Each row is a point. Examples show where two turns around zero, p and q, send a point. Write where each new point lands after one turn and then the other. Backwards means that the second turn is done in reverse. Each puzzle has new turns, and all numbers are rounded.

Turn p:
[-31   1  37] -> [  0 -34  35]
[ 27  20 -39] -> [-19  39 -27]
[ 15  13 -11] -> [-8 21 -5]
[12  4 23] -> [12  8 22]
[-22 -37  -9] -> [ 16 -34 -24]
Turn q:
[16 -1  7] -> [12 -7 10]
[18 31  0] -> [26 23 10]
[ -8 -20   4] -> [-15 -16  -2]
[-28 -48 -32] -> [-32 -32 -46]
[ 2 39 21] -> [ 8 34 28]
Where do these land?
q, then p: [ 35  28 -28] -> [ 4 52 -7]
q, then p: [ 9 12 21] -> [ 8  4 24]
q, then p: [  1 -20  -6] -> [  9 -10 -16]
q, then p backwards: [-44 -20  12] -> [-27  36 -21]

Turn p:
[-33 -19  11 -20] -> [-15  20  20 -31]
[ 27  17 -27   9] -> [ 16  -9 -33  20]
[-16 -37 -21 -21] -> [-20   8 -17 -42]
[ 19  12 -17  31] -> [ -3 -13 -22  33]
[-11  38  35  -5] -> [24 17 39 20]
[13 15 -9 33] -> [ -5  -9 -13  36]
[  1 -25  28 -28] -> [  4 -13  26 -36]
Turn q:
[ -4  31 -26 -25] -> [ 26  31   5 -24]
[31 35  1  8] -> [ 43 -11  17   4]
[ -1  -7  29 -12] -> [-19 -13  21  -7]
[-45 -20 -15  10] -> [-32  32 -22  15]
[-21 -12  23  -3] -> [-30   1  13   5]
[ 40 -39 -34  16] -> [ 13 -34 -56  -5]
[ 0 13 22  6] -> [ 1 -6 23 11]
Where do these land?
p, then q: [  7 -36 -13  12] -> [-25  23 -20 -12]
q, then p backwards: [ 7 15 20  7] -> [ 6  8 24  5]
p, then q: [-27  19   5 -11] -> [19  2 29  5]
q, then p: [ 24 -11 -45  21] -> [  3 -13 -55   2]
p, then q: [-17 -23   3  20] -> [-24  24   6   8]
p, then q backwards: [  6  36  30 -48] -> [ 22  62  -8 -13]

Turn p:
[  1  -9  -5 -23  -8  23] -> [-11  -6   2 -18   6  27]
[13 -2  5 -5 -1  3] -> [ 6  5  9 -6  6  4]
[ 15   1 -17 -10  10  -7] -> [ 12  -1 -11 -13  18  -4]
[ 4  1  8  5  5 -7] -> [ 5  2  7  5  1 -9]
[-16  13  -9 -33   0 -12] -> [-26 -10 -11 -23  11 -14]
[-14   2  -4  21   4   9] -> [ -2   0 -11  23  -9   5]
[16 -1 10 13  9  3] -> [15  9 11 12  6  1]
[ 14   8   3  15 -18   3] -> [  8  24   3   0 -13   3]
[-33 -13  10  16  -3 -14] -> [ -9 -22   0  18 -28 -13]
Turn q:
[ -2 -18  20  11  11   4] -> [ 1 -9 23 14 13 -1]
[ 14  13 -14 -18   1  -3] -> [  7   6 -15 -21  -4  11]
[  1   0   9  12   0 -15] -> [  7 -12   1   3   3 -15]
[-4  2 -3 12 11 11] -> [ 0 10 -1 12 13  0]
[ -3 -25   0  -4  11 -11] -> [ -7 -24   5   4   9  12]
[-13  -6 -16  -1 -48  -5] -> [-15  -4 -13  11 -47  -5]
[18 14 10 -3 -6 10] -> [ 17  15   9 -11  -6  -2]
[-10  15   9  -1   9   9] -> [ -7  15   4  -5  12 -10]
[ -1   5 -14  -8  10   0] -> [ -4   3 -13  -7   8   9]
Where do these land?
q, then p: [ 11  -8   2 -12  15  10] -> [-7  1 11  7 16 14]
p, then q: [-16  -1  21 -25  -3 -15] -> [-25 -24  15  -7   0  -9]
p, then q: [  0  16 -10  16   5  27] -> [  4  27 -15  16   9  -4]
q, then p: [-5 -8  2 -8 -6  4] -> [-10  -2   4   2  -8   5]
q, then p: [ -3 -16 -13  10  19 -14] -> [ 18 -17  -9  15   5  12]
q, then p: [ 18   6  14   7  -4 -17] -> [ 19  -1  14 -17   4  -7]
q, then p: [-13   7 -16  -7 -19  -5] -> [ -9  -1 -20 -12 -17   1]
p, then q: [ 7  4  0 19 -8  9] -> [12 16 -4  3 -8 -9]

Turn p:
[  6  -3 -12  -3  -5   7   2 -26] -> [  8  -4   0  -8   5  -2   4 -28]
[-26  -5  -3  -6  -5  24  11   6] -> [-19 -16   8  -2   6  20  19   0]
[ 1 -9  7 13  4 -9  6  2] -> [  1  -4   0  15  -6 -12   1   4]
[  7   7 -10   7   5  11   1   7] -> [ 9  3  7  8  8 12 -3  0]
[  2  21   8   8   7  -6  11 -30] -> [  0  25   7   2   6 -20  14 -20]
[ 5 -1 39  4 -8 -4 11 10] -> [  2   3  14  -2 -22 -18  16  24]
[ -4   1   2  -8 -10  -6  -2  11] -> [-3  1 -9 -7 -8  6  1 10]
[ 5 -4 -9  0 -2 -5 16  7] -> [ 11  -5 -11   8   3   3  10   4]
[  1  -2 -10  10  -9  -5  -8   5] -> [  2   0  -7   8 -10   9 -10  -4]
[  3  -4 -12 -26  23  -8 -48   7] -> [ -9  -2 -10 -24  19   0 -51   8]
Turn q:
[  9 -28  12  -3  -9   3 -28   1] -> [  3 -21  17  12 -18   7 -25   4]
[ 12 -22  -2  15   5   3 -12   8] -> [  6 -14   6  27  -3   6  -5  -3]
[-17  17   8   0  18 -21 -10 -12] -> [-29  21   3  -4   8  -8 -11  -9]
[ 2 15  6  7 -8 -6 25 -3] -> [  9  17   2  -7   4 -15  19   6]
[-8 20  8 -5  6 11 22  6] -> [  5  16  -1 -17  18   7  15   8]
[-21   5  -5  -5   4   2  12 -16] -> [ -9   1   1 -21   8  -4  10 -16]
[  9 -18 -12 -15  -4  -3  -2  10] -> [  8 -22 -12   3   0  -5 -11   6]
[10 23 -5  1  1  7 11 -9] -> [ 11  22 -12  -7  -2   2   9  -5]
[  3 -12  -9   6 -15   3 -19  14] -> [ -4 -19  -3  14 -18   8  -1   9]
Where do these land?
q, then p backwards: [ 11 -12   5  15 -12 -22 -27   4] -> [ -6 -13  16  33   1 -10 -11  10]
q, then p backwards: [  6  22   5   0   9  -7 -20  -5] -> [ -8  21  -3   9  -3 -13 -18   3]
p, then q: [ -1 -13  23   0  -8 -28 -10   7] -> [-17 -15 -11   3 -18 -16   4  21]
p, then q: [ 1 -1 -9 10  3 14 19 11] -> [16  2 11 13 11  7 12 -4]
q, then p backwards: [-10 -19   7  -3 -15   9  14   1] -> [  8 -16  12 -10  -1  20   8  -1]
q, then p backwards: [  6  26 -25 -25   7  -6  -9  -1] -> [ -7   6 -18 -19  -9 -33 -13   1]
p, then q: [-5 -4 14  6 -1 17  8  3] -> [ 6 -2 20 -3  8 -3  5 10]
q, then p: [-22   8 -23 -14  -1  -4  -1  -2] -> [-15 -14 -20  -7  15   8   6 -11]
q, then p: [ -6   5   5 -12  -1  20  -1  -3] -> [  4  -6   9 -19   9   6   3   3]
q, then p backwards: [  9   2   3  14  -5   3   9 -10] -> [11  7  5 10 -6  1 10 -9]
p, then q: [ 10 -14  -6   9  24   3  17  -6] -> [  3   5   9  27  13 -13  -5 -12]

Turn p:
[-15  12 -11   9   2   5 -12  18  10] -> [-22  -6  -9  -9  -3   3 -11  18  -3]
[  0   6  48  10   7 -16  22  11  11] -> [ 19  17  17  18  32  11 -29  13   8]
[  5  13  -9 -48  -1   2   1   2   8] -> [ 15   7  -3 -36  -7  27  16  -3   2]
[  6   9  17   9 -15  14  -9  -6 -15] -> [-10  -5  16   5  -1   2 -15 -24  -3]
[ 14 -23 -30  10  -6   5  12   0 -11] -> [  6 -14   2  15 -20 -16  25   4 -17]
[  6  13  15   1  -5 -18 -15  -1  16] -> [  5  13  -2  -3  -7   4 -25   1  19]
[ 10  12  -7  10   6   5 -10 -16 -18] -> [-10   5 -12   7  -8  -5  -2 -24 -12]
[  3 -17 -21   2  15  11  -8  -1  11] -> [  2 -22 -23   1  -6  -5  12   7   0]
[  4  -2  31  -1   4 -15 -12   6 -10] -> [ 14   9   7  -6  15 -12 -26  -9   4]
[-28  13 -13 -10 -14   1  24  -3 -18] -> [-24  18  20  -8   7   5  28   4  -9]
[ -5 -36 -20   7   6   6   8  -9  16] -> [  6 -23 -11  15  -2 -13  28  15  12]
Turn q:
[-23 -14   0  -3 -28  24  15 -20  -9] -> [ -5 -12 -14  -8 -13  33  -4 -17  28]
[  0   8   0  -1  -5  -3 -18  20  25] -> [-12  16 -10  -3  -4 -26 -12   7  -3]
[ 16  17 -11  -3 -10  -5   7 -21  22] -> [  6   5   7  -3  21 -19  -1 -10  28]
[-19   3  -2   6  17 -16   4   3  -8] -> [-10  -9  -6   9   7   2  18  -4 -19]
[-10   1  -7   3   4   7 -26  -1 -15] -> [  8  15 -16  18  -4  12  -2   1 -10]
[ 15 -23 -10  33 -13  12  -1   9  -2] -> [ -4 -13  10  25 -17   5 -20  21  15]
[ -8   5   1 -22  -2 -20  -5  -3 -17] -> [ 15  -5 -10  -6   4  -1   3 -23 -19]
[ 15  15  -7  -2  19   1  31  19 -10] -> [ 11 -12  17  -8  -9 -13  34  15  -2]
[ -4 -25   6 -23  20 -12  -7  -9  -9] -> [ 12 -10  -7 -13  20  18  -8   4 -27]
[20 13 30 12 -3 12  1  3 23] -> [-18  24  31 -12  -5  -9  -9   5  10]
Where do these land?
p, then q: [  1  -1   2 -18  -8   7   7 -24   6] -> [ -7   1  10 -15  10   6   4   3  24]
p, then q: [ 23 -22 -40  -8   1 -38 -16 -20   6] -> [ 14 -28   5   3  -2 -47  -9 -24  30]
q, then p: [  9  -3   8 -13  20  -2  13   8  15] -> [ 17   8   4 -20  17   0   1   6  -9]
q, then p: [ -5  -4  13 -18   1  14  -8  16   5] -> [ -5   4   9 -26 -10   7   5  -5  -7]
p, then q backwards: [  6  15  22  16 -17   9   0   2 -12] -> [  8  -8  24  18 -11 -14  -9 -10  -2]
q, then p: [ -7  11   3 -16  -1   5   9  -2 -26] -> [  9  -2  12  10  -8  14  18 -16  -5]
p, then q: [-1 -4 -3 17  5 27  6 15 -3] -> [ -3 -14  -4  11 -10  23  -4  11 -14]
q, then p: [ -1   9 -28  22 -23 -36  -3   5  30] -> [ -4  22 -24  15  -4 -38  -4  24  28]
p, then q: [-17 -15  13  12   8   3   1   3 -16] -> [ -8  -7   4   7  17   3   7   4 -25]
q, then p: [-10  15  10   4  15  12 -10  -2  -5] -> [-16   9   6   4   6  17   2  -2 -14]

Turn p:
[-13  18  10   3   7  -1 -17  -5  -1] -> [ -6   8  -1  11   9   7 -24   2   4]
[ 21  15 -10  -1  -7  23 -24 -33   8] -> [ 27 -10 -38   9  -1  22 -13  -2   5]
[-29 -14  -7   3 -18   2  14   6  -2] -> [-15  -2  19 -13  -9   4   6 -26   9]
[ 11 -27  18   6 -10  -7 -39 -37   1] -> [ 39  -5  -8 -10  13   6 -30 -19 -33]
[ -3   3 -18  15  15  11  10  22  -3] -> [-25  -6 -11   1   3 -18  12   1  14]
[  7  17  -5   2  -3 -23  16  21   3] -> [ -2  11  13   0 -14 -19   6  21  16]
[-12 -47  -6 -40   2 -37  17  16   7] -> [  6  18  42 -45  17   0  35   4 -14]
[ 8  5 13  9  3 26  0 11 11] -> [-13 -28  -8   9  -4   3  -5  11  -3]
[ -6  18  11   9   9 -15  15 -26  -4] -> [14 11 13 34  5 -3 -3 -6  7]
[ 18  11  -7  -6   2  20   8  24 -20] -> [-23   3 -22   4 -19  -2  17  16  -6]
Turn q:
[-25 -37  19 -16   2   7   7  15  11] -> [  9  -6 -16 -23 -30  34   0   0  10]
[ -3  -3 -13  28   3  14 -26 -21 -30] -> [-25   7  -3  21  -3  -4   9   1 -44]
[  7  11  -6  20  31  26 -12 -10 -14] -> [ -6  27   2  34   3   7 -11   1 -24]
[  0 -14  11   5  -3 -12  18  -5  29] -> [ 16 -23   4   3   0  17  11   6  21]
[ 20 -19   0 -17  -6  -4   9   9   5] -> [ 21 -13  -8 -16   2  -2 -12  14   2]
[  3  34 -22 -11   1 -15   9 -22  -6] -> [  4   8   5   5  34 -23  12 -25   1]
[ -1 -20  29   6  -5  -7  19  26  13] -> [ 11  -7  11 -16 -21  18   3  26  24]
[  5  22   4 -10   0 -17 -19 -18 -14] -> [ -6  -3  22  -3  10 -18  -4 -24 -15]
[ -6 -16  -8  15  14 -12  15  22   1] -> [ -5   8  -2 -10  11  24   7  25   7]
[-13 -13  25 -13 -29  34  15  21 -11] -> [ 10  13 -19 -16 -51 -12   5  10  11]
[  7  25 -26   8  -1   4 -20 -19  -2] -> [-18   0  -4  24  22 -21  -4 -15 -12]
[  6  29 -14 -13  -7 -19 -15   2  18] -> [-13 -12   7  -1  24 -19 -15 -18  19]
Where do these land?
q, then p backwards: [  1  31   0  20   8   1  -1 -11  12] -> [-19  14   8  10  18  -5  22  -9  -5]
p, then q backwards: [ 21 -23   5  12 -13 -30   2  -9  -9] -> [ 20   5  15 -21 -10   5   9 -18 -28]
q, then p backwards: [-20   4  25 -32   1  -6 -22  38  37] -> [-39  19 -18  14 -42   9 -21  10  25]
p, then q: [ 12   8 -18   3  -3  21  10   5  -4] -> [  0  -7 -23   0  10  -1  16   7  11]
p, then q: [  7  -8   1   3   1  29   1 -18  -7] -> [  5   2 -20  11   5   2  15   9 -21]
p, then q: [ -7   6   2 -17 -16   5   8 -15  -7] -> [  7   4  -6  19 -15 -17   4   1   2]
q, then p: [-15  17   9 -37  24  -9 -48  37   9] -> [  8  10 -10 -10  27  56 -46  -7  -1]
p, then q: [  5 -24 -32  -6   9 -28   7  -7 -13] -> [ 30   9  18  -3  31 -11   4 -15  12]
p, then q: [10  8  5 -5 18 15 19 -4 -4] -> [-2 12 -4  7  2 10 17 22  5]
p, then q backwards: [-13  -4  -2  20   9   9  15 -12 -13] -> [-10  21  -7   1  -3   3  -9 -23   8]
q, then p: [ -2  10  13  22 -22  18  16   3 -13] -> [ -1   1  24   1 -29 -16  -1   6  16]
q, then p: [  3 -26  -8  18 -18 -24  -7  -8  12] -> [-19 -10  12 -18  10  -7  25 -14 -18]
